Rows are points. Examples show where two turns around zero, p and q, send a point. Where does a point land after both, in the order given? Backwards means that the second turn is done in reverse. Each puzzle has new turns, and all numbers are rounded.
(in the rows, 128 means zero)

Turn p:
[175  92 144] -> [119 111  70]
[ 88  94 158] -> [176  92 134]
[103 134 131] -> [143 127 149]
[139 155 131] -> [123 157 127]
[134 166  76] -> [ 79 153 161]
Turn q:
[148 147 175] -> [125 182 130]
[166 160 112] -> [ 95 139  89]
[121 128 124] -> [126 122 133]
[136 156 127] -> [101 139 122]
[102 124 141] -> [134 127 157]
[96 53 87] -> [186  57 135]
Where do these land?
q, then p: [162 132 156] -> [106 162 146]
q, then p: [ 80 129 164] -> [173 154  99]
q, then p backwards: [136  89 100] -> [121  89 156]
p, then q: [133 162  91] -> [110 143 173]

Turn p:
[126  93 122 137] -> [136 147  98 134]
[ 59  83 143 142] -> [ 94 118  60 165]
[139 141 142  94] -> [150  98 144 126]
[184 174 124 104] -> [159 121 191 100]
[151 160  67 127] -> [121 145 151  62]
[ 99 122 164 157] -> [100 129 119 175]
[137 122 134 134] -> [135 137 130 136]
Turn q:
[124 162 159 107] -> [130 150 132  83]
[174 101 111 165] -> [152  79 100 155]
[ 67 103 131 166] -> [152 166 160 180]
[121 141 105 131] -> [114 141 111 139]
[154 132 134  71] -> [ 92 103 137  84]
Where do these land?
q, then p: [138  99  89 113] -> [103 143  89 146]
p, then q: [152 126 153 134] -> [158 123 114 118]
q, then p backwards: [156 106 160 173] -> [155 108 151  76]
q, then p: [158 166 144  74] -> [146  68  97 103]
p, then q: [ 62 120 123 123] -> [ 99 141 143 185]
q, then p: [101 151  98 151] -> [ 89 141 151 106]

Turn p:
[ 59 137 141 116] -> [111 154 169  78]
[144 148 104 171] -> [103 142 123 175]
[181 116 115 139] -> [145 108 100 170]
[114 118 118  59] -> [136  76 148  83]
[134  98 116 139] -> [153 127 140 148]
[136 152 175 145] -> [120 162  87 114]
Turn q:
[106 100  71 106] -> [151  75 109 164]
[184 138 178 120] -> [128 196 163 129]
[ 61 120 122 133] -> [111  67 128 103]
[145 124 134 152] -> [108 148 118 134]
[143 158 135 130] -> [140 153 121 109]
Where do these land?
q, then p backwards: [151 150 135 121] -> [115 114 151 143]
q, then p backwards: [141 139 178  98] -> [ 73 105 125 136]
q, then p: [122 150 115 176] -> [106  99 169 128]
q, then p: [ 79 123  83 147] -> [168 106 175 150]
p, then q: [147 142 171 142] -> [163 120  92 128]
q, then p: [104  69  78 128] -> [172 163 164 173]
p, then q backwards: [152 122 137  83] -> [ 88 146 100 124]

Turn p:
[181 142  76 136 143 154] -> [104  77  93 132 151  87]
[ 72 130 108 120  92 165] -> [122  97 190 124  91 133]
[110 163 122 130  95 151] -> [ 90 110 157 111 114 139]
[110 131 127 147 104 109] -> [118 139 126 124  92 139]
[136 127 173  91 116 155] -> [144 127 154  97 167 159]
[126 137 127 161 157 118] -> [112 140 110 165 127 128]
[ 91  85 136 173 110 115] -> [155 131 123 155  72 162]
[159  86 129 114 155  51] -> [178 182  72 121 127  96]
[167 151 155  79 178 134] -> [129 150 128 120 211 109]
Turn q:
[136 149 164 112  50  86] -> [159  74 169 153 107  70]
[137 172 109 132 174 127] -> [103 141 111  87 168 116]
[145  91 112 183 161 162] -> [ 69 159 112 132 105 171]
[111 185 165  83 153 140] -> [150  92 112 121 203 121]
[ 87  98 105 137 124 139] -> [146 146 144 118 107 171]
[146  98  99 129 116 144] -> [123 168 135 149 109 132]
[134 104 141 119 119  99] -> [146 117 112 136  98 114]
Where do these land?
q, then p: [115 131 142 161 153 143] -> [145 108 166 142 127 126]
p, then q: [130 170 139 100 132  70] -> [156 109 140  85 174 101]
q, then p: [156  66 123 132 154 130] -> [ 82  92 136 120  88 116]
p, then q: [133  99  89 157 127 157] -> [120 146 132 144  70 137]
p, then q: [ 83 170 140  69 130 104] -> [148  58 114 116 171 105]
p, then q: [121 109 149 141  98 130] -> [126 141 143 164 141 131]
p, then q backwards: [136 101  89 190 104 155] -> [128  89 198 149 124 103]
q, then p: [113 190 147  66 118  99] -> [171 163  70 134 167  94]
p, then q: [165 117 134 137 136 164] -> [118 163 100 129 116 154]

Turn p:
[107 129 137 104 144 139  79 132] -> [143 141 148 122 115 107  91 161]
[126  70 133 122  83 158 126 104] -> [127 173 159 120  87 150 132  87]
[122 172 148 124 129 145 142 127] -> [123  99 130 163 116 116 140 146]
[120 196 146 136 118  78 123 133] -> [150  51 128 118 139 108 145 148]
[140 129 142  76 134 122 106 153] -> [124 113 122 117 105 145  80 155]
[162  75  77 158 126 126 142 171] -> [136 165  92 124 174 168 108  76]
[112  88  61 154 117 170 146  90] -> [129 202 106 136 122  98 155  73]
[149 156 162 110 163 116 130  45] -> [106 127 124 104  95 121 190 198]
[ 88 100 135 179 131 159 106 123] -> [144 171 180 145 154 105 135 114]
[147 126 124 107 144  72 193 151] -> [ 71  83  87 103 153 152 128 114]
[136 166 144 140 119 123 114 181] -> [157  83 132 156 150 140 103 136]
Turn q:
[170 163 101 173  92 103 161 116] -> [ 96  95  64 125 113 101 169 126]
[ 85 150 124 134 143 145 118 123] -> [130 144 130  99 146 115  95 109]
[118 160 149 138 124  91 177 159] -> [127 132 121  90  79 124 165  94]
[ 76 167 152 161 156 115 121 140] -> [113 152 153  76 125  89 117  92]
[122  87 155 114 136 180 102 139] -> [116 149 167 138 143 171  95 157]
[ 72 150 115 155 118  76 130 145] -> [149 104 137  65 119  83 137 109]
[190  95 114  84 118 161  84 139] -> [143 145 124 192 132 151 118 199]
[134 136 107 138 165 102 163 136] -> [141 143 116 119 141 121 176  99]
[126 103 143  53 129 184  97 104] -> [155 147 144 181 135 173  59 141]
[169 100  92 153  90 117 164 112] -> [115  75  86 141 139 147 171 145]
[146  97 156 104 137 134  92  95] -> [124 123 165 183 136 132 106 136]
Where do these land?
q, then p: [107 140 156 110 105 114  97 100] -> [162 131 165  91 126 144 129 130]
p, then q: [104 118  87 128 101 132 158 139] -> [132  91 120 148 153 101 116 101]
q, then p: [111 140 108 160 129 172 126 134] -> [124 132 110 127 124  90  90 151]
p, then q: [156 142 169 141 101 195 188 136] -> [ 49  98 115  75 157 152 119 116]
p, then q: [111 130 180 136 132 129 144 152] -> [101 133 178 111 133 144 120 122]
p, then q: [138 166 135 110 151 139 159 135] -> [132 113 135  83 155 132 144 145]
q, then p: [160 130  97 128 142  77 109 125] -> [109 105 106 109 170 155 152 109]
p, then q: [108  97 109 146 143 176 173  99] -> [114 117 102  89 125  94 119  68]
q, then p: [136  92  76  82 136 107  78 146] -> [139 114 102 142 180 199 119 149]
p, then q backwards: [150 125 162 140 140  40  46 115] -> [ 54  74  81 140 101 125 113 197]

Turn p:
[152 130 190 180 136 171 105  86] -> [112 111  75 134 114  54  96 164]
[108 117  79 143 112 121 129 156] -> [125 107 142 147 150 168 162 132]
[ 89  96 100 116 115  59 153 134] -> [150 176 127 145 168 177 165 103]
[174 128 166 114 129 155  91 101] -> [ 92 119 107  95 107  81 100 115]
[150 155 157 146 143 166 153  85] -> [143 114 107 147  95  93  74 137]
[155 182 170 147 131 138 107 130] -> [110 133 117 112  73 105 111 170]
[111 109 115 128 187 111 122 119] -> [128 151 147 127 180 133  97 142]
[147 123 142 117 114 145 150 174] -> [159 100 129  91 110 133 147 127]
[ 66 129  90  75  84 124 137 175] -> [147 130 195 141 126 153 201  91]
[128 112  70 113 128  91 134 119] -> [114 139 135 142 156 183 126  97]
Turn q:
[181 101 130 145 182 119 180 132] -> [ 94 128  92 100 162  58 130 143]
[105 127  93 121 122  88 164 146] -> [ 88  92 146 151 103 108 111 123]
[127 164  83 101 151  98 118 154] -> [107 146 141 161  73 104 127 153]
[138 135 175 151 110 167 155 146] -> [127 146 146  72 163 140 108 110]
[119 122 133 127  80 173 172  88] -> [148  98 179 109 172 131 150  92]
[108  85 141 136 107 192  77 111] -> [155 132 124 132 178 202 161 140]
[ 84 182 146 147 123 115  76 112] -> [151 161 116 142  77 173 129  82]
[164 115 118 142 116 119  83 144] -> [148 152 109 160 146 134  99 155]
[127 120 133  82 160  81 128 120] -> [134  96 100 124  81 102 136 155]
Where do these land?
q, then p: [154 128 160 154 131 156 132 142] -> [114 142 170 115 117 129  98 127]
p, then q backwards: [133 136 170 111 113  92 112 141] -> [133 162 149 125 174 147 124 132]
q, then p: [126 142  77 127 109  96 191 157] -> [121 189 102 138 157  95 174 149]
p, then q: [169 141 112 149 188 111 119 154] -> [122 155 139 117 113 175 141 188]
p, then q: [118 154 151  94 115 144 107  95] -> [155 108 123 139 101 137 103  86]
p, then q backwards: [ 73 133 120 158 123 113 124 146] -> [139 115  85 109 134 163 100 119]
q, then p: [ 99 126  83 171  97  86 121  65] -> [113 117  55 185 164 123  97 140]
q, then p: [157  96 171 120 175 165 124  95] -> [159 121 166 104 130 183  90  98]
q, then p: [123  97 109  67 101 190 120 157] -> [187 103 140  65 124  93 141 158]

Turn p:
[ 97 140  82 141 140 165 119 129 113] -> [157 172 136 135 154 129  96 132 103]
[144 137 125 151 117 152 134 154 133] -> [139 147 129 166 120 139 139 136 137]
[151 126 175 113 136 141  93 122 160] -> [ 80 126 108 139 145  98 161 130 148]
[143  95 157  92 136  87 114 144 191] -> [ 57 112 132 113 113 129 163  78 141]
[165 114 132  91 150  90 149 121 108] -> [132  69 112 112 123 136 151 105 103]
[130 188 134 134 107 128 119 140 138] -> [135 140 112 136 151 158 128 141 177]
[165  95 128  82 139  74 169  70 134] -> [137  48 120  89 107  98 136  72 123]
[100 140 120 150 155 128 140 129  84] -> [162 131 150 110 143 141 123 163 101]
[112 139 107 185 115 140 101 130 107] -> [158 183 121 121 115 130 121 164 129]
[106  98 109 138 134 144 173 120 143] -> [144 128 178 140 113 110 109 107 115]
[114 120  98 133 104 153 126 141 112] -> [139 151 124 148 116 136  93 133 112]
[111 145 169 127 102 134  98 136 111] -> [ 97 130 111 127 134 134 118 177 148]
Turn q:
[135 101 131 128 138 125 145 127 152] -> [117 149  97 121 119 132 120 129 127]
[ 83 108 114 147 129 153 114 147 135] -> [135 155 130 124 119  96 174 116 122]
[133 135 136 112 117 142 150 134 154] -> [105 117 108 102 139 133 133 130 131]
[145 149 120 134 139  31 145  55 117] -> [113 139 153 185 111 196  69 128 187]
[126 117 115 150 115 133  33 135 108] -> [164 152 190 141 121  84 135 173 105]
[124 140 126  95 112 132 151 163 163] -> [ 90  99  96 112 132 123 153 144 133]
[143 113 105 159 124 154 145 156 117] -> [154 134 110 122 125 146 157 126  88]
[128 152 138 157 171 152 113 123 108] -> [174 118 149 107 103 121 119 100 129]
[112 160 138 124 137 148 160 142  99] -> [141  87 122 124 140 131 144  88 131]
[138 109 146 157 120  85 118 124 109] -> [160 149 124 164 138 138 110 149 145]
[140 133 128  52 126 128 160 146 125] -> [ 74  77  98 138 140 119 113 121 111]
[126 119 139 120 109 152 102  84 149] -> [107 161 159  98 148 116 110 131 129]
Where do these land?
q, then p: [100 121 168 155 104  87 124 137 147] -> [134 152 149 140 139 149 165  83 155]
p, then q: [120 147 106 123 103 122 163 134 157] -> [127 157 144  84 135 125 108 141 135]
q, then p: [131 139 176 160 145 119 129 140 129] -> [123 132  99 141 124 125 153  81 134]
q, then p: [ 80 136 123 131  95 118 104 156 132] -> [136 107 179 126 111 149 154 117 145]
p, then q backwards: [160 153 104  92 149  92 154  88  93] -> [152 164 167 138 142 166 164 165  98]
p, then q backwards: [ 87  94 136 147 180  98 109 136  98] -> [158 128  93 133 103 189  97 127 155]
q, then p: [171 113 108 137 165 113 121 128 152] -> [120 150  88 153 116 151  95 143 135]
q, then p backwards: [159 100 121 124 137 149 138 140 112] -> [134 108 100 112 138 135 116 131  95]
p, then q backwards: [137 159 133 103 107 150 112 154 143] -> [122 114 136 116 108  88 162 115 125]
p, then q: [158 134 135 170 105 203 144 108 137] -> [173 136 115 130 105 180 138 182 161]
p, then q: [125 140 143  79 133 162 123 113 142] -> [141 159 133 146  82 112 123 114 147]
q, then p: [108 100  82 114 113 123 116 102  93] -> [154 128 149 110 132 120 135 190 147]
